Each point is reached from the start by the listed moves, each made once or not at all, plus a little noise. Is the number of moves made odd or even? Then give how often each move was made.

Moves:
(1): [ 21  30  25 -18  16]
(2): [-10  24  -9  11   6]
Start: [ 7  6 -2  5  2]
Points:
[18 60 14 -2 23] -> even (1, 1)
[ 28  35  22 -13  17] -> odd (1, 0)
[ -3  29 -12  15   7] -> odd (0, 1)
[ 7  6 -2  5  1] -> even (0, 0)

Moves:
(1): [  0  -3   6  -3  15  18  11  13 -16]
(2): [-20  10   4  21 -23   2   6   3 -10]
(3): [  5  -8  31  13   8 -11  14 -10   1]
(4): [ -6  -7   2   5  12 -26 -13   1 -11]
(5): [-14   4  -6   7   8   4  13  13  14]
(6): [-15 -20 -15   3 -16  15   3   2  -8]
(7): [ 11   2 -14   1  -1  -8  18   2  -8]
(8): [ 9  3  6 -6 -8  2  5 23  2]
Start: [ 12 -15  12  -1 -15  -3  11   8   1]
Points:
[ 16 -25  49   9   8   4  36  11 -14] -> even (1, 0, 1, 0, 0, 0, 0, 0)
[ -9 -20  49  37 -17 -38  19   2 -18] -> odd (0, 1, 1, 1, 0, 0, 0, 0)
[ 36 -19  41   4  -1  -2  60  35 -20] -> even (1, 0, 1, 0, 0, 0, 1, 1)
[-39 -36  29  46 -26 -20  34  17 -11] -> odd (0, 1, 1, 1, 1, 1, 0, 0)

Moves:
(1): [ 22   0   5  -3   1   1 -11   0  -8   4   4  16   8   9   4  -7   1   6]
(2): [-6  6 -3 -1 -1  0 -3 -7 -6 -9 -4 -4  7  3  3  8  9 15]
(3): [  8   1  16   8   1   4  -3  -3  -3  -4   9  -3  -3 -10  -5   8  -6   1]
(4): [  8   0 -11   1   1  -4   7  -4  -3  -4  -2  -6   5 -10   9   5   7  -5]
(5): [-2  0 -2  2 10 -2  0  4 -7 11  4 -4  3  3 11 12 -3  2]
(6): [ 0 -6  0 -3  5 10 -5 -9  8  4 -4 -5 -9 -2  3  1  0  5]
(7): [  6   5   8  -6   6   2  16 -11   8   5   1  -9  14   8   1 -11  -2   1]
(8): [ -5  14  -4  11  12  13   5   3   8  -8  -5   6  -1  -7  -2 -13  -4   1]
(9): [ 3 14  5 -2 -3 -8 -5  0 19 14 -2  4 -4 -8  5  6  2  4]
(10): [ -6  -1  -7  22 -11  11  -9 -12   1   5  -1  -1   6   1   4   3  -5  -9]
(11): [ -6   0 -15  -3  -3   2   1  -8  -7   2  13 -10   6  -4 -10   0  -2   2]
(12): [ -3  -3   1  -5  10  -8 -11 -11   0  -7   6   5   3   2  -3  -1   0 -10]
(13): [  3 -12   0  -1   1   2  -2   7   9 -11   3   3  20  -9  -5  10   2  12]
(14): [  7  -2   2   5   5 -11   3   7   5 -14  11  -6 -10  13   1   6   9  11]
(15): [ -4  11  -4  -7  -4  13   1   3  -1 -13   3   3   5   6   4   8 -13  -2]
(16): [  4   0  -6   1   9 -10   4  -4  -4   1  -2  13  -7   3 -11  19   2  -9]
(17): [-12  -7   5  -5   1  15   1   1   2   4  15  11   0  -9   5   6  19  -8]
(18): [ -5 -14   0   6   1  -6   9  -5  -6   5   9  13   3  -7   9   1 -14  12]
Start: [-16   2  -6   0  -1   2   7  -5   9   2  -3  -1   5   1  13 -12  -3   8]
Points:
[-17  23 -18   7   7  17  22 -31  24  26  13   9  26  -5  41  36   5 -18] -> even (0, 0, 0, 1, 1, 0, 1, 0, 1, 1, 0, 0, 0, 0, 1, 1, 1, 0)
[-26  12 -24   6  23  28  18   8  16 -40  21   1  34  -9  39  30  23  33] -> even (0, 1, 0, 1, 1, 0, 0, 1, 0, 0, 0, 0, 1, 1, 1, 0, 1, 0)
[-13  23 -18   3  37  18  44  -7  17 -15  22   6  13   6  30  21  13  -2] -> even (0, 0, 0, 1, 1, 0, 1, 1, 0, 0, 0, 0, 0, 1, 1, 1, 1, 0)
[ -7 -15  -1  -1  16  28   2 -16  -9   0  60  14   8   0  35  21 -11  35] -> odd (1, 0, 1, 0, 1, 1, 0, 0, 0, 0, 1, 0, 0, 1, 1, 0, 1, 1)
[ -2  -5   4  -9  22  34 -12 -15  -1 -11  24  29  29  -5  22  54   9  29] -> odd (1, 1, 1, 0, 1, 1, 0, 0, 0, 0, 0, 0, 1, 0, 1, 1, 1, 0)

Moves:
(1): [  1   4   6   3  -3  -9   1   3  -5   9  -8   1   5   0  -6  -3  -5   1
  -3   4  -6   6   1  -1  -2 -11]
(2): [ -6  -2  -3   0  13  18   0 -19  -1  10  13  10  -5   9  10  -5  -3   6
   5 -13 -11   3  -8  -2   3  -2]
(3): [-10  -1   2  10   0  -8   2   9  -8   2   1  -1   0  -6   6   5   7   5
   1  -1   3   5   7  12  -1  -3]
(4): [ -5  -8  -5 -10   6   0   1  -6   6   0   0  -4  -6  -2  -6   1 -10 -12
   7   3  -1  -6   1   2  -1   0]
(5): [-2 -4 -6 -1  4 -1 -6  6 -2  5 -6 -2  0  3  0 -2 -4  1 -2  8  4  1  5  1
 -3  0]
(6): [ 5  0  4  0 -1  1  4 -8  8  2  8 -1  3 -5 -2  6 -2 -1 11  6 13 -2 -3 -4
  5  1]
(7): [-13   1  -6   9  -4  -8  -8  -1   3  -1  -8  15   7   8  -9  -8   5   6
  -3  -3 -14  11   4   2   5 -15]
(8): [ 7 -8  6 -7  6 -7 -4 -6  2 -5  2 -6 11  4  3  1 11 -1  4  0  6  3  2 -3
 -2 -6]
(9): [  4  -3   0   3  -3   3  -5   0   2  -2  -6   1  -2   7   0   3  -1 -11
  -7  -1  -7   8  -1   3  -8  -3]
(10): [-2  8  1  2  2  1 -3 -7  7 -4 12  0 -1 -9  6 -9 -1  1  2 -1  2  1 -9 -7
 -3  5]
(11): [-6 -2  6 -3 -8 -3 -8 22 -6 -1  4 -6 -8 10  3  2 -6 -8  5  0  7 -2 15 -8
  5 14]
(12): [-1  0  3 -8 11 -4  6  1  2  4  1  1 -3  1 -2  8  0 12 -1 10  0  2  1  9
  0 -6]
(13): [  2  -1   4  -3  13   0  -2   1  11  -5  -3   8  -5  -9   4   2   0   0
  -6  -3   9   2  -3 -11   8   2]
(14): [  3   3  -4  -3  -4  -4 -12  -2  -6  -4   2  -7  -2   0   1  -9  -3   4
  -4  -1  -8  -2   6   2   1 -13]
(15): [ -6  -5  -3   9 -10   2  -3   4  10  -4   0  -2   0   0   6 -15  13   5
  -2 -17   7  -1   1   4  -7   3]
(16): [ -1  -4   3   2   1  -7   8   3   1  -1  -3  -8   3  -3 -11   6   5   6
  -8   5  -2   0   4  -3   7  -4]
(17): [-5  3 -3  4  2  5 -1 -2 -1 -1  1  4 -9  0 -5  0  3 -4  0  1 -4 -2  1  1
 -3  0]
(18): [-3  3 -3 -3  1  2 -6 -5  3 11  1 -1  7 -3 -5 -2  6 -3 -2 -4 -5  8 -4  5
  0 -9]
(19): [-7 -8  1 -4 -5 11 -7 -5  7  7 -3  1  2 -1  3  6 -3 -4  9  2  3 -1 -5  1
 -6  6]
(20): [-1  1 -2  5  2  1  5  5 -4  4 -8 -5 -3  7  6 -3  4  3  2 -6 -1  5 -7 -4
  5 -5]
(21): [  8   1   6   5   7  -6   6   7   9   3  -6 -11   4 -12   3  -1   6   0
  -2  15   0  -5   5 -10   8   1]
(22): [ 13   6   0  10  -5  -2   2  15  -9 -12  -2   0   2  -5  -2  -8   2   7
   1   0   3  13   9   4  -4   3]
(23): [ 2 -3  3 -7 -7 -5  9 -2 -3  2  8  0  2 -6 -1  3  6 -3  2  7 -1  2  4 -2
  4 -6]
(24): [  2   2  16  -3   9 -16   3  -1   4  -3 -13  -4  -3  -3   4   8   2  -5
   7   7  18  12  18  -6  10  13]
Start: [  3   4  -1   6  -4  -2   5   3   0   2   0   1 -13  11  -2  -4   1 -18
   1   0 -11   8   0  -4  -6   4]
Points:
[ 11  12  37  12  -7 -58   4  24  24   5  -2 -13  12  -9  -5 -21  38  -6
  21  24  18  55  44 -21  13 -10] -> odd (1, 0, 0, 0, 0, 1, 1, 1, 0, 1, 1, 1, 0, 0, 1, 0, 0, 1, 0, 0, 1, 1, 1, 1)
[-23 -11  -8  33  -7  11 -24  17   9  -2  -4   2 -15  38   7 -36  27 -11
   9 -27 -20  47  12 -15 -17  -1] -> odd (0, 1, 0, 0, 1, 0, 1, 1, 1, 1, 1, 0, 0, 0, 1, 1, 1, 0, 1, 1, 0, 1, 0, 0)
[  2  -1  28   7  18  -5  -8 -11  21  10   2 -32 -24  14  18   1  13 -32
  26  14   5  25  21 -45  17   9] -> odd (0, 1, 0, 0, 0, 1, 0, 1, 1, 1, 1, 0, 0, 1, 0, 1, 1, 0, 1, 1, 1, 0, 0, 1)
[-29  -8  -8  11  18  -4 -29  10  16   1 -26   9 -50  40  11 -30   0 -34
   4 -26 -13  37  34 -19   7  -4] -> even (0, 1, 0, 1, 1, 0, 1, 0, 1, 0, 1, 0, 1, 1, 1, 0, 1, 0, 0, 1, 0, 0, 0, 1)
[ 16   4  18  10  27 -23  22  -5  13   7  16 -12 -19 -29  -3  -6   2  -3
   0  29 -17  34  14 -12  10 -35] -> even (1, 1, 1, 1, 0, 1, 0, 0, 1, 1, 0, 1, 1, 1, 0, 1, 0, 0, 0, 0, 1, 1, 1, 0)
[  7   3   2   4  14 -50   5  11   3  -3  -7 -15   1 -10 -32 -26  16   1
  -6  48 -32  32  35 -10   0 -49] -> odd (1, 0, 0, 1, 1, 0, 1, 1, 0, 1, 0, 1, 0, 1, 0, 1, 1, 0, 0, 0, 1, 1, 1, 0)
[  1  -4   0  -2   5  -9 -12  14  -8  14   4 -19 -16  32   5 -39   8  -4
  13 -24 -22  37  19   5  -8 -31] -> odd (1, 1, 0, 1, 0, 0, 0, 1, 0, 0, 1, 1, 0, 1, 1, 0, 0, 1, 0, 1, 0, 1, 0, 0)
[  3 -11   1   6   0 -34 -13  -1  28  11 -25 -12   3   5  -8 -36  33 -28
 -13  -7 -32  38   9 -17   5 -60] -> even (1, 0, 0, 1, 0, 0, 1, 1, 1, 0, 0, 0, 1, 1, 1, 0, 0, 1, 0, 1, 1, 0, 1, 0)
[-36 -23   2  34 -10   6 -11   4  12  14   1   3 -15  39   7  -6  36 -17
  18 -28 -11  33  12  -5  -3 -12] -> even (0, 1, 1, 0, 0, 1, 1, 1, 1, 0, 1, 0, 0, 0, 1, 1, 1, 0, 1, 1, 0, 0, 0, 0)
[-12  13  13  41 -24 -31   4  43   5  -5   3  10 -11  -4   8 -31  24  -2
  13 -17  11  45  20 -18   8 -10] -> odd (1, 0, 1, 0, 0, 1, 1, 0, 0, 1, 1, 0, 1, 0, 1, 0, 0, 0, 0, 1, 0, 1, 1, 0)
[  9  -1  14  26 -24 -22  23  45 -19  -2   1 -20 -16  10  -3   9  17 -22
   8   9   4  36  28  -6   8   0] -> even (0, 0, 1, 0, 0, 1, 0, 0, 1, 0, 1, 0, 0, 0, 0, 1, 0, 0, 0, 1, 0, 1, 1, 0)
